Each row is a point. The last column is the point's height on a tilted bowl or saddle (a function of degree 2), plus a little noise. Count its main directions that bend up, bend down and stay straight.
In the rows, 128 means zero.

Points (18 x 4):
[[127 128 160 129]
 [116 129 135 124]
 [168 125 108 145]
 [102  83 138 152]
 [137  89 106 135]
 [101  93 133 145]
 [118 115 150 127]
 [ 80 123  83 184]
 [110 172  98 160]
 [154 104 135 135]
 [127 116  59 178]
 [124 104 108 134]
 [111 149 199 137]
 [128 156 147 125]
 [136 153 106 144]
 [ 81 108  70 202]
 [104 133 128 127]
 [156 155 139 145]]
Directions: 2 up, 0 down, 1 straight

Points:
[[158 125 139 125]
 [173 112 135 119]
 [104  68 137  77]
 [109 144 130 118]
 [125 143 107 116]
 [ 87 108 102  88]
 [146 137 157 127]
 [120 146 185 115]
 [ 74 118  90  78]
 [125  92  97  91]
 [143 127 115 120]
 [140 101  75  84]
 [104 156 168 112]
 [122  94 134 107]
 [ 89 153 143 109]
 [146 159  63  91]
 [115 126 122 117]]
Directions: 0 up, 3 down, 0 straight

Points:
[[ 95 118 208 130  51]
 [140 149  55 106  46]
 [150 119 145 142 144]
 [155 132 186 190 149]
 [106 107 131 108 142]
 [120 131 120 117 128]
 [139 122  72 107  98]
 [186 125 136 102 124]
 [145 125 132 115 125]
 [100 149 157 112 128]
 [ 96 116 107 158 141]
 [ 75  93 118 136 137]
 [129 120  93 156 143]
 [161 146 119 145 135]
 [165 134 129 115 116]
 [142  98 126 111 146]
 [110 144 154 110 124]
 [ 99 126  63 116 168]
 [170  79 108  70 154]
 [151 138 131 143 139]
 [147 129 108 132 125]
 [119 103 118  54 140]
 [107 159 124 171 163]
 [144 118  85 106 103]
 [102 120 143 136 118]
 [169 123 120 111 116]]
Directions: 2 up, 1 down, 1 straight

Points, 21 rows:
[[109 159 158 158 137]
 [102 118  85 119 145]
 [143 125 123 125 113]
 [165  89  91 128 100]
 [182 152 129 109 170]
 [140 151 125 117 135]
 [106 121 141 101 144]
 [ 85 133 169  97 154]
 [116 131 150 127 128]
 [161 162  95 160 100]
 [160 112 110 125 101]
 [113 104 152 175  78]
 [100  77 116 155 148]
 [161  79 143 112 191]
 [113  97 117 111 146]
 [106 134 115 104 127]
 [185 106 143 141 104]
 [ 92 152 150 129 135]
 [109  83 101 116 170]
 [145  69 100 160  97]
 [ 88 147 126  57 130]]
Directions: 2 up, 1 down, 1 straight

Points, 23 rows:
[[201  82 133 155 154]
 [101 161 152 102 181]
 [ 98 116 128 107 146]
 [129 126 119 111 133]
 [113 121 107 162 141]
 [101 116 139 139 139]
 [ 69 133 111 121 148]
 [146 132 134 129 135]
 [138  82  88 154 155]
 [142 142  98 135 146]
 [ 92 116 111 150 130]
 [111 106  95 104 116]
 [ 80  90 133 114 139]
 [ 90 124  63 149 137]
 [123 132 117 148 150]
 [128 127 104 149 149]
 [ 90 160 156 144 175]
 [112 110 157 150 126]
 [133 122 125 174 132]
 [124  81 138 128 151]
 [128  51 120 164 146]
 [114  95  57  81  46]
 [111 157 166 142 161]]
Directions: 2 up, 2 down, 0 straight

Points (25 x 5):
[[142  95 108 141 127]
 [149 133 130 128 122]
 [128 134 154 124 127]
 [ 95 183 108 161 187]
 [124 117 149 130 123]
 [187 130 112 117 127]
 [120 168 146 169 182]
 [122 121 162 139 130]
 [127 148 173 157 158]
 [ 95 148 169 114 157]
 [152 113 113  93 114]
 [128  93 149 121 119]
 [ 75  96 172 149 161]
 [ 98 141 148 179 180]
 [140 158 147 176 177]
 [133 138 106  74 114]
 [119 170  99 139 143]
 [ 99 161  92 126 137]
 [119 117 185 172 152]
 [146 141 149 139 133]
 [ 69 161  98 116 158]
 [140 103 163  98 119]
 [125 122 108 125 118]
 [127 118 175 135 128]
 [ 74 120 165  75 176]]
Directions: 3 up, 0 down, 1 straight
